Each row of a before or after table is a point. One or more steps were done to the points. Then noise was added and the rows were shuffled. The steps act on columns, c1 being the first. What was done? A step turns or swaps two columns, mirrors them in a line or flattens them onto one, adds a multiple of one to another, or multiplies or shifts one. Angles are multiples of 10 degrees, from the lower column toward the higher: turns from -170 to 170, lines from 10 to 170 but not 90. Use the fewest steps. Two steps may share a column if one is a turn and the other turns, adds or multiplies; they go together, in the order done. Otherwise the lowest column goes first.
In the rows, 128 means zero.

Before:
[[120  29]
 [157 151]
 [ 97  58]
 [156 171]
 [130 134]
 [134 167]
 [162 152]
 [163 152]
 [ 72  89]
 [128 153]
 [150 155]]
After:
[[196 123]
 [199 198]
 [ 86 131]
 [ 91 129]
 [ 86 132]
 [ 77 112]
 [124 124]
 [ 98 102]
 [110 108]
 [ 94 120]
 [197 162]]
Steps: turn c1 and c2 by 140 degrees

Before, 9 rows:
[[169 103 128 136 150  65 124  75]
 [127 155 154 131 148 129 170  57]
 [150 105 167 107 177 118 188  96]
 [171 115  86  92 150 102 169  63]
 [112 143 162 104 167 161  90 154]
 [208 158 171 115 158 172 166  89]
 [ 87  49 113 147  74  95 117 120]
 [ 84  72  80 200 112  85 154 137]
 [ 87 105 113 155  77  62 154 157]]
After (9 x 8):
[[172 114  81  94 117 102 168  63]
 [209 155 145 117 179 174 168  87]
 [ 85  72 102 200  83  84 156 138]
 [ 84  49 153 146  78  93 119 121]
 [ 92 107 149 155  80  64 154 157]
 [129 153 134 128 161 126 171  57]
 [111 144 131 106 178 162  92 154]
 [173 103 114 134 145  63 123  76]
 [149 103 125 109 191 120 186  94]]
Steps: turn c3 and c5 by 40 degrees

Before:
[[ 94  94 126 128 157 125 126 110 208 128 172 189 101 129]
 [168 166 129 172 221  92 110 140  68 101 108 117  99  58]
 [ 77 105 131 119 119 147 161 128 116 136 157  90 179 128]
 [ 98 151 137 101 135  89 138 162 147 140 153 112 129 113]
 [ 89 122 103 140 165 109 150 142 147 130 102 121 143 154]
 [ 74 124 120 122  93 110 117 137 106  95 110  78 137 110]
 [122 101  99 154 155  90 171  91 160 145 156 120  94 146]
 [ 87 155 136 157 138 136 180 102 174 141 137 126 115 125]
 [182 246 111 124 216  67 110 104  82  60 129 146 135  87]
 [119 124 105 150 137 113  77 120 159 173 140 144 125 113]
 [104 123 138 107 172 140 151  89 151 152 130 114  90 149]]
After (11 x 14):
[[ 77 104 132 117 129 146 164 125 138 120 157  93 176 128]
 [124 107 100 154  94  89 172  90  96 135 158 122  94 146]
 [180 247 112  81 103  65 110 124 140 238 129 146 135  87]
 [ 88 120 101 142  97 109 151 143 113 150 102 124 143 155]
 [ 75 123 121 107 173 111 112 136 136 130 112  82 139 111]
 [172 161 125  65  74  92 111 143  94 208 108 117 100  61]
 [104 129 137 156  83 142 149  87 146 137 129 117  92 148]
 [ 95  98 127 208 107 127 127 106 116 144 176 188  99 130]
 [119 126 105 157  93 111  78 119 101  98 145 143 128 118]
 [ 86 160 137 169 114 137 181 108  93 126 133 127 111 125]
 [101 146 136 152 110  88 138 165 152 121 153 113 126 112]]
Steps: turn c2 and c8 by 10 degrees; turn c4 and c9 by -100 degrees; turn c5 and c10 by 140 degrees

Before, 10 rows:
[[118 140 139 115 125 135 104 134  27 149 125 127 123 131  99 155 133 110
  118 128 101 149 155 156]
 [142 142 125 113 109 131 110 136 157  63 134 153 123 151 125 137 122 122
  102 126 143  99 126 112]
 [135 127 117 138 102 115 139 117 139 152 135 145  71 151 113 140 125 133
   95 148 144 139 106  98]
 [122 125 127 125 140 127 107 173 150 125  71 137 132 105  94   7 128 116
  104 145 155 155 107 203]
 [141 142 110 170 107 121 135 123 151 102 135 118 133 107 124 145 155 146
  113 130 133  60 117  98]
 [141 162 141 115 135 128 131 124 137 152 106 158 122 134 122 125 140 116
  110 129 146 124  91 180]
 [117 145 124 115 150 136 121 154  94 146  56 131 121 143 119 152 128  83
  102 125 127 158 126  87]
 [141 157 111 139  98 134 113 112 146 143 117 142 114 108 130 143 132 125
  151 123 154 150  95 103]
 [103 127 127 112 117 134 119 134 103 127 129 146 130 153 128 153 138 102
  108 139 152 125 108  94]
 [145 134 104 120 137 119 119 145 121 105 114 157 130 149 102 122 137 124
  135 122 160 137 118 106]]
After, 10 rows:
[[135 127 116 137 103 116 140 118 140 152 134 145  78 151 114 140 125 133
   94 148 145 139 106  97]
 [141 156 112 140  98 132 114 112 147 143 117 142 111 109 131 145 132 125
  152 123 153 150  95 102]
 [123 124 127 125 141 128 107 172 150 126  72 136 134 105  94   7 128 116
  104 145 155 154 107 203]
 [103 126 127 112 117 132 118 136 104 127 130 145 128 154 128 153 137 102
  107 139 151 125 108  95]
 [119 140 140 116 125 134 104 134  28 147 125 128 120 130  98 154 133 110
  119 128 100 151 154 156]
 [145 135 103 120 136 119 119 145 122 105 114 156 135 149 100 122 137 125
  136 122 160 137 118 105]
 [140 142 109 170 107 120 136 123 151 101 135 118 135 107 122 146 156 146
  112 130 133  61 118  98]
 [116 146 124 116 150 137 121 156  93 146  56 131 118 142 118 154 127  84
  102 125 127 157 126  88]
 [143 141 127 112 110 131 110 136 156  65 134 154 121 152 124 137 122 124
  103 126 142  99 126 112]
 [140 161 142 115 137 129 132 125 138 150 107 157 122 135 121 125 141 116
  110 128 145 124  90 180]]
Steps: add -0.5 times c6 to c13
